Rows are points. Two turns around zero, p and q, are shown by what they do to some points. Where does a point land after both, in the order given? Backwards means that the second turn is done in reverse. Each puzzle has new turns, and all numbers are rounded.
In the rows, zero is written as 128.

Turn p:
[ 94 114  95] => [ 93 114  97]
[135 138 172] => [141 129 172]
[155 127 159] => [160 127 154]
[143 176 139] => [134 174 150]
[113  86  75] => [113  97  68]
Turn q:
[127 100 163] => [161 121 158]
[ 85 146 171] => [120 163 180]
[112 112  67] => [ 85  83 109]
[165 104  92] => [139  91  86]
[147 177 138] => [128 176 105]
[132 129 136] => [135 133 129]
Where do these land?
q, then p: [169 138 142] => [150 159 105]
p, then q backwards: [113 145 157] => [ 94 127 143]
p, then q: [144 160 115] => [114 158 109]
q, then p: [87 69 97] => [126  51 141]

Turn p:
[188 177 132] => [137 205 131]
[158 103 147] => [171 132 120]
[ 68 113 113] => [ 93  75 132]
[132 142 130] => [124 140 135]
[ 97 106 161] => [142  89 156]
[125 127  86] => [102 127  95]
Turn q:
[103 128 112] => [ 99 123 125]
[114 104 134] => [122 105 144]
[ 93 168 163] => [106 172 168]
[208 141 124] => [195 145  86]
[121  99 107] => [117  95 118]
Where do these land?
q, then p: [129 152 136] => [116 146 141]
p, then q: [124 118 147] => [148 121 134]
p, then q backwards: [ 74 154 136] => [ 73 107 140]
q, then p backwards: [185  88  93] => [140  52 115]

Turn p:
[113 139 181 148] => [133 152 149 178]
[ 61 166 107 119] => [ 74 173  89 131]
[152 132  85 142] => [153 118  97  97]
[167 125 110 103] => [142 115 144  85]
[132  87 190 124] => [127 101 181 173]
[143 120  95 133] => [139 110 107 105]
Turn q:
[117 142  77 118] => [107 149  82 125]
[151 146 112  45] => [108 184 132  62]
[152 110 163 133] => [159 120 161 125]
[144 154 110 163] => [132 150 117 171]
[124  92 153 160] => [159  86 138 141]
[ 81 123 152 150] => [105  79 136 145]
Where do these land?
q, then p: [ 95 135 153 164] => [130  97 116 172]
p, then q backwards: [125 110  39 125] => [80 78 81 93]
p, then q: [100 112 141  97] => [105  88 134 130]
p, then q: [141 137 105  89] => [104 131 140  88]
p, then q: [149 120 174 161] => [170 131 153 165]
p, then q: [159 154 155 132] => [136 155 166 140]

Turn p:
[121 128 158  86 158 139] => [102 128 157 111 143  87]
[140 153 165 113 137 111] => [122 134 152 158 126  93]
[101 113 150 146 132 113] => [105 110 111 148 150 129]
[123 102  89 164 135 145] => [150 121 103 105 150 169]
[112  98 146 137  89 133] => [101  90 120 135 111 152]
[131 139 107 152 148 163] => [145 148 142 112 154 159]
[132 176  90  88  93  85] => [134 179 101 135  62 102]
[164 115 119 137 132 135] => [164 113 138 121 127 133]
Turn q:
[148 156  89  84 127  85] => [139  97  94 133 114  64]
[124 137 110 149 117 154] => [118 118 107 127 127 160]
[160 150 129 111 107  75] => [170 132 108 138  98  84]
[170 136 112 109 145 112] => [150 123 102 132 151  93]
[108  94 139 166 135 157] => [121 129 159 128 146 179]
[102 130 133 148 150 131] => [107 129 145 153 133 142]
[118 134 159 124 127 153] => [108 160 135 115 127 138]
[ 94  86 153 134 116 158] => [112 134 174  97 128 164]
Where do these land?
q, then p: [104 143 108 117 114 127] => [110 114 105 119 113 140]
p, then q backwards: [141 169 168 136 225 152] => [156  75 176 111 213 120]
q, then p: [146 117 107 130 175 111] => [154 114 112 138 172 115]
q, then p: [139 109 120 102  98 132] => [128 118 131 108 100  99]
p, then q: [114 114 114 142  99 152] => [104 123 124  93 135 146]
q, then p: [103 103 136 121  98 114] => [107 100 148 136 100 121]
q, then p: [137 116 121 141 118 108] => [148 109 139 130 122 131]
q, then p: [139 154 150 135  98 128] => [137 154 135 131  94 145]

Turn p:
[115 102 158  80 133 163] => [146 172  85  95 130 120]
[109 173 120 157 137 103] => [117 107 185 124 137 120]
[127  98 103 119 125 164] => [119 123  88 116  95 127]
[167 147  87 129 133 115] => [ 87 128 143 161 110 149]
[127 162 111 153  97  71] => [126 107 181 177 134 104]
[155 107 146 118 112 176] => [156 147  92 122 101 159]
[ 96 106 171 140 159 104] => [144 114 121 102 189 117]
Turn q:
[162 128 225 126 125 136] => [ 67 175 184 124 153  98]
[ 90 124  98 104 140 147] => [145  90 114 155 143 151]
[123 146  92 151 120 126] => [162 128 117 129  98 136]
[156 148 125 119 145 135] => [141 159 123 125 148 134]
[ 87 143 173 129 140 147] => [103 127 156 183 132 123]
[158 105 102 142 138 146] => [164 123 125 101 144 107]
[141  93  91 109  65  95] => [119  90 116  58 101 158]
[107 136 119 144 152  94] => [123 131  90 149 106 115]
Where do these land?
q, then p: [171 118 136 136 172 145] => [ 86 141 158 136 163 142]
q, then p: [140 127 157 121 101 106] => [144 147 137 107 126  95]
p, then q: [ 90 127 122 124 107 175] => [108 127 124  83 125 169]
q, then p: [108 113 100  99 139 145] => [109 109  91 118 126 150]
q, then p: [163 127 112 146 113  98] => [117 167 136 149 108 108]
p, then q backwards: [ 91 174 110 157 104 155] => [128 109 129 175  72 145]
p, then q: [ 89  99 108 155 117 102] => [107 102  90 101 122  97]
p, then q: [170 139 180  86 171  98] => [165 173 124 199 153 127]
